Each wall is flat, endless, passes through zero and stands at right angles to its row. A trip goes straight from one point to another. Which walls does it cross, in order?
In the rows, 128 means zero.

Walls:
(1): 165 125
(2): 181 148
(3): 60 83
(4): 62 147
Trips:
104 101 to 91 106 -> none
79 114 to 140 85 -> 4, 1
54 152 to 94 169 -> none
162 114 to 143 111 -> none
149 161 to 160 96 -> none
131 220 to 72 137 -> 2, 3
165 149 to 171 101 -> none
226 171 to 171 170 -> none
163 133 to 154 80 -> 3

Walls:
(1): 154 101 107 89
(2): 96 129 119 139
(3): 138 108 145 123
(4): 135 66 108 137
(5): 154 110 95 140
(6): 101 128 76 123
(7): 176 99 52 193
(8): 146 100 116 185
Trips:
142 221 92 148 to 168 106 118 184 -> 8, 2, 6, 4, 3
246 160 104 109 to 141 100 186 161 -> 4, 1, 5, 7
39 111 182 99 to 88 111 82 161 -> 6, 4, 3, 8, 7, 5
209 71 106 144 to 156 131 98 177 -> 6, 3, 1

Walls:
(1): 81 124 59 153 101 124 142 157
(2): 68 134 151 102 87 172 91 130
(3): 191 65 149 82 133 140 115 83
(4): 148 125 135 123 181 143 167 94
(5): 210 132 89 58 167 175 109 128
Trips:
99 165 129 204 164 148 68 188 to 126 100 180 140 99 84 167 122 -> 2, 1, 3
151 137 109 145 213 108 142 111 to 176 189 124 159 168 152 210 101 -> 3
122 77 76 85 122 157 203 159 to 164 121 181 83 153 80 132 92 -> 1
126 95 155 89 129 145 74 179 to 144 152 78 113 142 170 67 127 -> 1
100 138 123 112 45 88 62 120 to 104 138 202 86 122 145 142 123 -> 1, 3, 4

Walls:
(1): 94 179 187 157 92 182 56 65 120 190 169
(2): 82 118 152 76 151 105 104 189 83 134 156
(3): 145 114 106 127 75 108 104 180 157 175 182
(4): 144 64 133 136 107 77 79 151 118 159 119
(5): 45 158 38 151 116 56 161 103 114 112 169
Trips:
93 133 108 128 148 103 197 150 8 59 127 to 167 104 113 80 198 66 135 111 134 166 118 -> 4, 5
95 140 119 177 84 131 101 79 87 64 136 to 99 126 75 138 51 159 157 68 176 85 91 -> 1
123 76 171 146 175 114 112 150 112 139 122 to 73 112 80 71 168 66 159 119 149 115 122 -> 5, 4

Walls:
(1): 159 100 144 148 170 207 165 127 83 123 120 95 178 151
(2): 143 136 204 44 68 160 141 127 123 156 191 104 124 142
(3): 96 156 175 119 123 151 113 134 65 75 74 94 108 176
(4): 101 135 103 114 118 89 79 158 175 135 144 157 13 93
(5): 143 176 166 99 107 91 108 205 147 118 75 182 170 89
(6): 153 109 104 93 103 175 170 159 47 108 170 114 118 144
(7): 137 137 139 102 86 48 122 210 112 179 92 97 45 97
Trips:
123 59 186 101 176 96 129 191 148 173 171 146 68 110 to 157 90 204 170 131 85 142 140 172 135 168 131 135 107 -> none
195 152 163 142 106 162 97 89 170 165 157 156 164 136 to 118 130 135 223 178 190 191 119 109 125 129 150 126 101 -> 5, 2, 6

Walls:
(1): 171 149 169 112 132 159 65 144 179 163 110 118 99 113 147 107 180 123
 127 141
(2): 102 93 134 134 173 167 126 162 112 137 168 158 143 116 95 86 48 162 138
 152
(3): 120 90 106 232 121 127 171 100 102 85 115 58 122 176 137 114 165 124 153
 91
(4): 147 194 140 177 155 116 107 125 146 150 177 82 79 77 124 169 100 112 75
 93
Trips:
67 131 143 144 95 93 70 193 112 143 146 177 176 119 106 46 83 141 84 114 to 172 156 104 183 101 139 118 120 113 130 98 135 126 113 144 157 87 145
 181 142 -> 4, 3, 2
140 122 63 62 70 147 76 92 111 107 140 127 70 125 117 147 150 104 133
 135 to 190 218 88 170 134 57 189 81 118 105 195 145 160 130 214 137 117 128 174
 114 -> 4, 1, 3
73 155 233 166 154 163 230 155 130 160 64 154 148 99 74 118 86 162 61
 156 to 163 111 148 163 109 169 173 139 138 181 73 101 90 143 152 226 136 111
 202 118 -> 3, 1, 2
152 129 103 113 145 91 129 106 101 164 138 130 111 182 150 133 120 103
 171 104 to 127 95 143 176 218 156 165 95 88 143 131 139 180 201 73 120 138 151 139
 131 -> 2
196 67 135 153 175 117 121 132 141 111 19 113 143 103 147 164 49 104 114
 177 to 162 165 107 160 99 205 109 76 127 119 187 174 91 22 152 126 119 93 67
 126 -> 4
97 69 96 46 135 139 111 115 74 74 187 141 142 35 96 125 120 135 150 171 to 131 154 132 131 90 95 127 120 136 114 89 44 160 212 126 166 146 120 81
 78 -> 2, 3, 4
96 201 110 147 128 93 163 40 201 138 145 135 157 120 93 168 107 131 79
 94 to 83 105 147 120 141 114 166 125 97 141 67 100 179 97 146 132 121 168 210
 145 -> 3, 4, 2
113 181 110 125 176 188 249 99 141 91 113 119 101 162 93 85 141 159 169
 129 to 148 178 141 112 143 146 108 135 115 145 97 145 73 196 192 84 117 133 167
 93 -> 1, 2

Walls:
(1): 135 126 85 110 122 86 95 84 122 162 156 112 175 170 122 158 157 121 177
 118 131 129 135 79 104 105 60 143 155 91 147 130
(2): 102 102 122 98 145 134 144 64 100 133 128 149 172 176 127 210 83 126 141
 113 82 98 138 130 148 82 167 134 142 140 168 105
(3): 84 121 102 91 193 102 112 83 166 85 90 141 81 90 109 152 189 140 91 150
 122 119 187 171 83 94 101 249 92 42 101 124
(4): 167 134 160 151 87 138 127 81 163 131 143 137 87 93 133 175 125 156 73
 124 85 143 47 126 149 80 118 166 146 118 148 149
(5): 186 131 164 214 155 127 163 108 123 101 151 236 66 78 111 166 147 37 126
 141 141 105 117 114 162 152 173 137 84 172 67 159
(6): 121 100 124 158 189 144 93 167 193 193 147 129 131 112 169 85 186 157
 134 132 184 110 96 149 94 117 105 81 141 150 103 156
Trips:
135 148 139 116 119 69 75 133 174 97 139 170 127 99 221 134 61 72 147
 124 128 222 52 122 146 188 166 80 175 174 113 178 to 100 125 147 129 170 107 93 83 77 135 128 132 153 129 66 144 99 152 71
 169 138 133 132 140 133 100 87 201 158 108 100 110 -> 6, 2, 1, 3, 5
107 102 91 174 78 149 94 121 158 152 149 142 122 122 183 93 143 160 91
 131 70 117 118 109 112 156 110 156 193 135 155 105 to 121 121 138 171 114 107 71 95 155 171 62 91 163 85 107 141 91 160 136
 154 146 108 89 146 114 134 168 162 101 85 152 113 -> 3, 2
122 222 99 119 168 112 131 108 209 179 144 71 136 124 141 146 80 117 153
 99 87 132 152 117 195 128 176 122 112 124 121 167 to 125 123 86 197 173 77 172 140 174 76 216 193 176 148 137 190 124 109 175
 157 67 109 152 93 90 123 91 128 134 173 123 92 -> 5, 4
112 143 183 111 58 242 144 175 129 116 225 175 102 177 217 138 151 196
 136 132 133 115 89 134 77 128 131 149 156 108 122 104 to 134 80 160 138 152 120 101 184 67 157 110 145 135 168 138 94 118 91 79
 169 198 182 152 114 144 173 80 140 66 131 152 90 -> 4, 5

Walls:
(1): 36 105 117 50 57 132 165 166 140 86 186 121 156 125 72 148 117 84 96 109
 129 139 137 119 82 133 130 171 112 54 115 177 107 122 92 203 148 118
 193 113 44 113 211 97 136 101 123 89
(2): 216 52 107 129 102 126 99 132 114 40 70 82 114 182 112 79 94 172 119 164
 90 115 101 80 63 173 213 122 139 113 109 144 163 128 149 129 191 93 124
 170 155 64 110 141 157 167 99 104
(3): 164 59 168 80 172 180 126 137 91 82 173 166 38 123 93 144 125 120 146 67
 110 120 184 128 160 134 166 122 74 147 128 164 143 138 121 88 138 175
 166 138 117 85 117 192 169 92 104 111
(4): 75 170 161 142 169 102 170 145 84 103 97 134 102 176 132 137 116 169 103
 85 118 109 129 146 145 224 69 149 145 236 217 105 111 96 180 79 129 188
 129 129 189 123 137 210 141 92 152 134
(5): 91 98 206 116 135 62 163 157 160 111 34 73 144 155 142 55 85 138 144 147
 123 111 122 67 89 82 125 158 114 53 139 148 137 124 67 135 119 115 94
 79 139 139 141 104 125 47 113 133
Trips:
149 47 159 175 121 129 129 79 128 173 170 90 71 115 112 76 113 235 100
 78 131 134 127 75 112 154 142 183 160 120 65 91 171 165 100 45 79 141
 84 71 118 172 104 63 121 147 91 121 to 132 146 114 139 114 113 124 107 135 144 149 79 111 145 95 136 76 111 162
 116 147 163 158 145 131 118 154 162 109 113 71 91 116 166 61 100 74 142
 168 137 97 59 197 192 128 102 133 140 -> 1, 2
162 110 130 137 111 199 147 154 102 148 79 132 185 96 141 104 154 99 134
 92 157 189 114 126 116 94 73 155 101 127 88 136 174 88 96 138 92 190
 135 136 135 135 114 213 89 98 176 74 to 166 97 91 204 124 108 159 148 175 97 56 130 179 177 81 206 134 120 98 52
 174 148 61 148 151 89 123 141 100 138 147 110 93 94 144 118 177 88 163
 121 154 182 101 171 70 129 126 126 -> 3, 5, 2
132 142 168 101 185 134 42 129 151 104 169 95 54 115 141 216 115 105 84
 176 136 55 88 128 166 94 154 125 98 142 156 147 144 84 160 80 124 174
 170 186 144 197 143 156 89 126 104 121 to 220 126 208 71 45 155 108 139 150 133 185 49 72 85 214 79 107 122 168
 105 149 101 66 116 121 84 120 150 107 129 86 140 115 136 162 163 118
 153 69 211 117 152 158 43 122 84 143 104 -> 4, 2, 5, 1, 3
122 71 140 73 111 181 153 133 113 142 173 158 57 147 151 220 193 77 119
 231 131 83 102 133 82 148 115 190 149 77 99 113 121 70 173 173 79 115
 109 122 107 115 188 154 154 167 161 156 to 102 142 128 172 110 106 122 169 175 62 120 188 120 137 105 92 67 93 84
 104 110 138 135 103 56 135 209 39 192 110 131 156 63 107 123 149 158
 134 69 186 132 129 137 160 148 53 157 80 -> 2, 5, 4
86 122 50 38 103 93 149 125 113 66 149 146 207 112 92 159 103 118 127
 115 195 147 144 156 109 124 143 149 188 112 128 186 150 160 186 130 122
 164 178 142 84 105 162 109 233 98 91 134 to 114 102 226 145 201 112 147 127 139 145 183 89 148 101 37 111 115 142 27
 161 128 146 94 141 182 134 75 95 131 101 103 130 140 104 193 103 156
 138 79 23 60 88 67 125 120 116 184 172 -> 2, 4, 5, 1
135 108 101 147 127 173 145 113 165 126 96 118 118 77 140 97 168 56 113
 100 43 85 131 149 125 222 140 84 118 128 133 90 144 55 136 129 136 42
 126 124 156 133 237 135 221 155 84 105 to 132 124 100 139 209 119 106 107 156 97 108 183 121 98 124 101 139 116
 102 126 69 92 112 121 109 208 85 57 180 163 175 135 96 148 150 140 134
 155 148 159 115 87 183 82 158 116 161 152 -> 1

Walls:
(1): 138 152 121 62 98 125 90 112 133 131 112 180 103 143 103 104 151 109 128
 132 96 151 103 76 145 109 147 137 127 123 148 172 157 201 62 145 60 108
 117 79 138 149 114 100 148 90 85 101
(2): 134 114 115 165 180 140 174 127 148 165 150 102 165 128 90 132 79 67 90
 117 190 131 122 112 80 119 96 81 156 156 145 80 25 70 98 97 133 136 107
 106 129 128 213 162 137 149 109 153
(3): 125 168 60 111 142 179 188 153 113 161 139 162 146 98 61 105 109 70 163
 123 178 66 122 131 109 172 135 138 107 103 90 151 122 129 118 81 196
 176 101 127 171 183 195 135 142 129 179 122
(4): 111 106 139 195 105 135 162 61 136 121 111 102 160 126 128 166 158 166
 121 98 160 112 84 85 89 126 154 136 104 122 158 90 106 138 119 124 147
 118 197 180 73 112 118 118 115 143 121 148
(5): 94 112 121 104 118 171 117 116 115 110 159 130 103 147 174 126 155 116
 139 156 84 103 83 132 201 156 154 105 133 160 161 143 182 76 128 100
 106 93 165 160 133 186 146 98 97 157 169 157
(6): 100 111 117 103 116 109 152 200 85 184 179 128 170 157 116 161 198 101
 154 112 150 106 112 154 147 108 201 96 126 178 109 66 186 156 182 124
 106 132 124 139 101 77 143 99 188 120 91 92
(7): 145 130 104 121 100 158 87 133 137 150 164 105 124 89 66 78 163 81 101
 58 74 139 100 84 80 89 154 79 117 117 171 172 140 135 80 128 119 161
 114 206 122 163 131 99 100 150 184 116
(8): 87 109 170 119 152 152 156 128 143 138 175 104 106 101 105 137 119 131
 102 144 172 140 115 125 175 78 112 161 91 77 173 104 181 157 152 130
 125 159 171 168 220 117 134 157 159 61 146 105
(9): 136 143 124 125 101 190 128 135 127 64 121 42 64 119 128 65 147 127 97
 119 162 86 150 40 133 163 118 136 143 154 114 74 84 148 97 185 101 80
 104 151 141 85 119 164 47 155 168 66
(10): 123 128 148 104 105 142 146 146 156 111 145 95 106 123 139 60 66 143 107
 103 116 107 135 141 114 105 82 154 138 112 119 155 122 123 165 146 96
 134 144 55 201 200 95 87 156 102 155 159
(11): 211 159 120 98 112 146 119 106 92 126 113 201 168 128 79 138 135 178 185
 142 124 122 89 145 145 133 106 132 123 169 158 121 130 115 103 74 141
 116 128 157 139 111 57 145 140 138 127 104
(12): 149 135 142 147 131 121 146 107 175 104 171 94 147 124 178 134 98 113
 114 108 168 83 106 158 140 131 130 98 164 99 117 105 134 162 141 85 145
 188 191 126 125 175 114 139 99 165 88 79
Trips:
89 110 144 101 115 154 64 93 87 176 149 178 136 157 170 161 164 156 149
 63 144 148 164 126 105 110 114 196 151 98 96 95 148 129 64 79 111 179
 153 176 113 110 84 175 162 74 144 99 to 165 97 124 144 180 122 132 165 172 138 140 147 113 126 86 167 126 150 96
 152 115 175 165 41 143 110 111 200 96 201 53 99 190 101 46 194 123 136
 149 130 156 153 116 118 143 90 180 97 -> 9, 4, 6, 10, 11
68 99 157 143 101 127 129 142 155 110 74 141 138 68 83 59 140 162 63 177
 64 145 151 164 106 121 157 96 139 106 179 140 146 112 187 82 124 7 133
 81 141 67 77 107 116 84 76 50 to 98 129 123 169 195 135 48 152 116 135 129 148 116 178 113 117 74 122 168
 92 149 64 95 63 151 63 124 117 174 163 161 58 67 136 145 97 152 91 94
 116 155 153 125 118 114 121 97 99 -> 2, 8, 12, 3
108 99 67 136 168 151 84 100 85 128 163 135 186 97 87 87 139 119 133 168
 134 146 100 105 121 153 134 169 102 159 193 135 145 145 152 80 76 119
 109 75 81 149 119 127 98 122 71 103 to 136 133 172 146 93 110 129 155 115 188 116 145 134 139 114 99 213 132
 159 113 109 92 119 82 94 132 111 140 174 157 127 86 144 108 105 144 102
 138 175 93 134 89 134 160 154 127 129 120 -> 3, 9, 5
135 155 122 150 114 64 134 114 137 118 118 89 108 155 124 116 74 150 146
 146 92 132 100 140 86 131 135 84 59 142 125 103 153 110 100 78 168 66
 84 132 121 227 109 65 136 102 200 123 to 176 130 145 155 124 109 156 137 146 169 152 56 142 116 71 151 97 155 156
 77 85 72 109 124 164 128 160 101 74 100 138 135 92 113 111 155 177 120
 120 140 177 106 88 81 154 55 174 141 -> 8, 5, 6
141 163 161 125 148 94 128 171 102 134 151 103 108 125 162 112 101 223
 125 145 112 132 136 134 106 125 69 113 136 66 133 83 148 44 91 110 45
 81 128 118 161 123 150 157 122 124 69 120 to 187 134 169 122 112 108 219 107 139 138 56 77 105 82 94 109 154 142 119
 153 135 101 177 81 131 114 100 157 113 153 144 166 161 125 104 104 73
 140 95 89 184 174 95 76 95 109 122 102 -> 1, 2, 7, 3
77 162 154 147 81 121 90 152 166 143 99 131 150 143 156 129 51 79 146
 182 184 133 148 156 91 136 139 187 122 124 62 185 153 121 143 169 112
 145 135 105 97 105 182 80 79 76 83 107 to 113 91 122 148 187 135 142 125 143 101 128 91 133 108 146 91 172 136 138
 129 119 120 172 153 140 93 163 92 158 133 93 35 130 85 83 119 80 111
 127 74 146 120 163 74 30 129 73 123 -> 6, 3, 2, 9, 1, 5, 10

Walls:
(1): 110 141 145 49 77 52 81 77 82 161 216 58 103 86 67 144 87 126 158 132
 117 144 193 143 137 105 120 167 139 137 103 82 148 123 135 155 129 155
 22 169 160 165 156 138 143 73 136 66
(2): 155 72 127 80 112 137 62 152 69 73 108 109 185 112 144 23 88 157 158 145
 208 109 124 189 171 142 150 158 92 172 180 137 140 202 51 211 92 147 90
 201 192 144 134 194 123 110 156 95
(3): 147 133 78 201 167 129 185 127 101 75 132 150 139 84 104 104 182 103 90
 151 55 152 116 65 62 164 100 143 103 143 57 22 93 148 188 211 41 202 96
 110 126 79 110 126 116 95 156 161
(4): 97 114 87 112 147 119 95 117 75 108 181 167 147 75 106 136 100 152 162
 133 83 113 106 117 150 140 54 71 114 159 103 99 140 136 248 155 94 177
 104 124 115 166 120 172 146 134 158 143
(5): 126 176 209 188 140 92 98 191 106 157 88 163 113 181 137 73 171 214 100
 140 130 153 157 136 128 127 102 101 165 166 106 98 158 77 155 162 162
 84 166 128 129 167 87 63 92 147 92 161
(6): 160 123 100 156 80 116 229 142 174 118 20 60 139 114 186 81 64 104 180
 69 184 140 181 70 151 162 182 164 114 180 149 129 87 169 53 117 117 107
 60 106 92 124 148 110 166 118 156 90
(7): 61 146 97 152 113 40 54 181 94 113 182 110 154 141 146 170 91 194 141 80
 143 137 87 137 101 167 99 160 100 181 144 153 105 200 130 82 163 105
 144 160 158 139 124 83 46 110 175 123
(8): 135 99 152 115 78 150 153 110 114 137 81 129 125 189 134 163 116 86 161
 217 152 115 177 142 75 98 150 118 125 128 123 149 107 148 162 151 103
 113 165 115 155 62 146 87 55 179 104 118
Trips:
151 135 145 109 162 149 31 134 182 46 127 210 221 107 101 169 138 86 185
 105 139 187 147 124 177 120 170 161 155 126 101 111 120 82 108 144 157
 81 86 91 106 128 24 230 133 125 114 113 to 144 164 156 74 140 101 114 54 189 70 136 136 171 88 101 179 94 57 103
 117 85 111 106 138 173 74 17 112 161 195 162 133 96 141 124 103 139 140
 139 164 120 105 80 138 144 201 127 137 -> 1, 2
122 144 124 70 111 95 161 124 126 145 107 206 108 98 60 177 88 121 184
 99 144 183 214 192 171 148 170 116 213 146 94 92 103 125 84 125 160 37
 134 77 137 140 138 164 152 109 149 191 to 107 136 127 92 92 152 164 212 177 168 173 106 102 180 124 149 172 78 142
 130 58 142 168 71 118 122 159 107 192 174 185 102 177 108 80 113 173
 205 109 116 204 144 91 139 165 132 109 110 -> none
148 106 150 129 134 169 96 74 76 98 92 151 75 116 124 220 141 133 198
 155 122 128 119 156 145 91 173 87 129 105 121 130 127 99 140 120 138 64
 163 157 162 85 131 187 160 81 90 80 to 65 73 173 85 159 63 61 159 80 98 138 159 153 149 113 133 156 111 182 121
 81 59 131 128 91 116 151 110 148 217 178 223 124 136 130 197 138 114
 200 212 101 130 146 162 130 139 135 149 -> 2, 4, 7, 5, 1
80 117 106 141 131 157 143 123 110 172 97 132 219 89 182 147 113 78 118
 168 144 105 199 161 114 157 115 195 132 92 145 136 183 97 154 133 187
 165 106 25 119 197 164 163 173 136 128 192 to 75 79 21 126 152 160 154 151 132 94 146 84 124 158 123 75 115 53 119 73
 69 116 45 51 87 105 161 160 161 122 179 168 85 96 64 123 42 166 178 162
 140 135 51 135 140 117 84 233 -> 3, 4
105 93 70 149 104 95 170 130 93 120 134 188 203 90 58 59 101 104 121 148
 151 170 106 116 183 150 108 123 154 176 220 137 184 95 162 128 104 160
 149 92 140 111 73 141 138 115 155 121 to 92 115 154 195 128 159 122 89 130 148 123 189 96 155 173 99 158 170 161
 180 150 189 107 152 145 175 198 164 124 97 131 129 151 92 98 183 157
 101 111 139 118 98 80 114 100 135 136 61 -> 5, 4, 8, 3
149 133 88 89 96 170 144 179 59 35 62 106 98 98 168 225 113 139 185 182
 106 124 87 156 129 130 148 72 33 213 176 128 127 164 93 113 124 115 128
 114 82 158 170 164 88 77 148 151 to 124 136 157 232 112 93 149 133 176 138 174 118 55 187 107 119 123 61 163
 71 60 135 129 232 112 137 174 56 128 147 98 126 89 98 75 125 45 120 118
 116 156 104 164 137 173 106 91 104 -> 3, 4, 7, 2, 1

Walls:
(1): 74 74 128 186 160 142 99 84 126 156 131 141 199 219 106 165 192 134 111
 97 138 115 94 152 122 149 105 156 134 144 63 173 145 98 145 91 170 119
 233 144 89 123 80 140 195 144 124 190
(2): 185 126 120 164 138 178 92 140 149 196 193 163 127 107 115 98 101 119
 128 93 138 108 82 215 180 84 175 170 109 143 92 84 159 134 26 105 147
 98 141 95 132 122 97 127 124 179 165 122
(3): 166 106 132 60 119 201 159 116 108 194 110 192 108 172 128 163 160 132
 151 163 146 134 139 174 117 62 118 173 124 157 178 20 168 104 100 114
 98 160 155 163 165 154 115 100 114 141 141 138
(4): 129 112 36 148 181 173 140 212 161 148 113 161 117 99 192 93 148 164 176
 132 173 130 198 87 135 184 178 123 146 105 188 91 166 93 160 157 35 126
 96 79 97 116 127 98 95 192 195 133
(5): 137 125 88 120 131 98 107 123 154 77 166 132 91 92 171 112 112 192 105
 143 55 122 163 120 120 159 91 182 167 144 84 101 126 82 184 123 109 168
 157 128 116 131 129 139 149 70 139 105
(6): 86 136 178 136 92 145 203 106 102 66 152 156 138 92 97 60 145 126 94 158
 204 87 70 112 225 61 142 155 100 45 71 84 111 81 159 140 109 186 132
 104 163 123 60 128 148 122 129 108
(7): 138 174 169 140 51 129 100 93 206 82 58 88 111 112 133 156 94 122 154 98
 143 187 175 133 118 168 115 103 136 141 119 102 126 116 112 148 203 137
 106 141 123 101 152 184 77 111 55 106
Trips:
109 211 124 139 170 134 137 103 123 166 67 105 89 118 90 142 141 123 87
 144 150 130 125 136 84 162 106 143 209 117 110 114 133 109 63 145 112
 69 156 71 77 104 137 102 147 176 125 166 to 127 104 126 232 113 114 66 46 143 125 54 93 85 94 105 135 159 140 134
 139 143 102 203 171 104 89 151 70 185 175 153 116 131 75 105 181 121
 103 147 149 212 127 135 55 169 142 142 126 -> 3, 2
151 75 174 156 111 151 153 135 221 138 130 85 67 113 99 138 93 102 173
 197 139 159 155 55 92 103 152 137 123 101 115 184 177 136 132 225 114
 189 165 110 145 141 121 158 155 101 155 104 to 137 94 160 129 128 113 79 157 134 125 87 78 144 58 116 55 170 120 130 81
 58 195 159 115 151 217 122 128 146 81 141 97 131 181 89 93 147 149 158
 63 141 126 167 83 48 124 103 175 -> 6
110 160 171 128 155 217 144 132 132 194 67 136 125 200 113 162 127 96
 174 161 120 74 98 185 90 75 136 40 173 209 135 158 98 201 51 143 146 52
 146 131 136 104 163 70 71 109 111 176 to 149 79 135 137 185 106 112 81 86 160 131 124 136 104 156 122 203 61 107
 73 172 114 184 73 152 148 29 46 67 160 155 137 90 134 103 77 123 116
 130 113 131 157 137 140 160 131 176 160 -> 7, 2, 3, 4
103 148 142 186 126 137 62 128 124 132 104 138 126 140 139 134 87 186
 180 94 137 116 111 120 143 135 102 134 133 128 151 153 126 149 187 150
 173 143 52 148 73 142 93 174 121 170 112 126 to 169 142 148 130 128 135 226 167 193 178 152 173 140 93 124 151 160 104
 104 113 86 133 93 100 91 72 102 39 79 103 106 158 128 107 94 162 159
 107 87 127 88 186 93 114 114 162 130 146 -> 2, 1, 4, 7, 6, 3

Walls:
(1): 148 118 93 90 249 122 146 131 130 155 148 141 109 108 112 121 139 142
 124 174 113 152 178 108 104 156 166 87 157 142 138 140 94 122 121 159
 121 180 150 111 133 160 146 88 93 155 137 75
(2): 79 74 137 74 75 122 156 88 110 174 153 67 104 140 124 102 133 98 107 155
 136 194 100 153 179 137 160 105 182 159 118 143 166 203 133 159 90 196
 132 114 104 160 120 144 124 96 118 114
(3): 96 79 98 107 90 159 130 95 151 144 140 126 159 124 150 206 121 91 94 124
 202 109 108 189 91 103 152 101 103 71 181 147 116 107 218 124 149 193
 103 115 86 152 99 100 146 139 112 160
(4): 171 206 143 142 137 159 155 169 184 113 109 130 172 222 119 91 141 165
 111 109 103 143 187 125 136 143 78 91 152 139 182 104 117 103 84 153
 121 109 124 140 128 108 94 88 179 158 168 140
(5): 158 187 155 136 171 90 125 131 153 102 104 73 105 113 135 143 171 107
 128 147 102 195 150 84 133 140 139 110 111 166 101 148 120 133 168 59
 125 153 103 124 48 142 128 161 85 153 57 83
(6): 75 152 163 96 196 154 103 176 154 153 155 80 129 146 143 103 100 129 112
 104 112 99 65 183 186 73 74 120 113 114 91 127 113 101 120 72 108 121
 122 110 168 138 126 214 54 100 129 96
(7): 104 86 133 112 99 98 120 170 123 83 124 116 86 148 171 160 183 111 142
 83 60 161 215 40 90 112 80 161 127 119 90 151 169 151 128 107 136 204
 102 168 134 105 60 109 178 108 156 167
(8): 167 117 121 135 81 121 177 135 55 105 150 96 151 157 169 92 150 164 170
 89 107 112 153 151 99 121 128 121 109 109 118 135 159 84 141 116 112 72
 139 161 120 159 177 87 166 95 130 84
(9): 199 206 146 91 134 132 163 113 145 153 204 175 72 160 127 148 222 134
 145 140 109 194 131 212 82 163 81 126 160 87 151 165 132 144 146 73 131
 151 138 144 160 57 74 207 123 109 92 102
(10): 118 157 104 117 58 111 184 105 173 111 125 67 168 106 126 106 64 120 124
 81 102 164 109 112 116 81 77 123 117 115 118 195 128 103 139 121 172
 166 137 130 120 71 71 143 150 62 125 77
(11): 104 105 46 104 101 169 146 115 145 102 155 84 172 155 163 121 89 156 77
 134 131 84 159 158 93 145 156 195 135 123 171 160 131 119 181 137 113
 142 129 134 119 100 130 156 125 122 115 147
(12): 228 90 151 120 86 164 132 168 77 43 123 69 118 122 110 125 169 41 139 91
 108 203 105 175 139 81 145 128 111 87 185 127 57 70 134 101 141 148 120
 89 117 114 125 143 151 160 76 130
Trips:
140 110 163 79 109 122 117 205 156 132 75 56 121 155 124 181 72 204 193
 157 79 136 93 58 217 46 139 210 129 81 156 168 151 84 135 158 117 75 56
 112 129 98 172 131 148 148 165 237 to 157 137 113 148 155 132 154 180 175 130 124 116 150 92 142 74 79 106 122
 171 243 129 124 83 203 160 109 131 123 163 138 107 103 138 145 100 140
 179 111 104 114 150 118 101 123 71 144 113 -> 7, 5, 12, 2, 11, 1, 3
110 100 170 149 120 170 126 122 122 104 93 148 67 109 159 167 160 75 124
 200 116 164 141 135 166 144 158 124 45 141 184 138 67 142 135 142 155
 162 117 98 120 109 78 144 116 149 153 216 to 178 153 156 70 94 143 91 104 189 124 103 163 101 136 212 83 218 130 151
 81 132 116 123 137 100 121 122 160 69 115 154 162 85 138 153 141 94 89
 217 81 165 179 152 90 162 148 116 117 -> 2, 4, 8, 5, 7
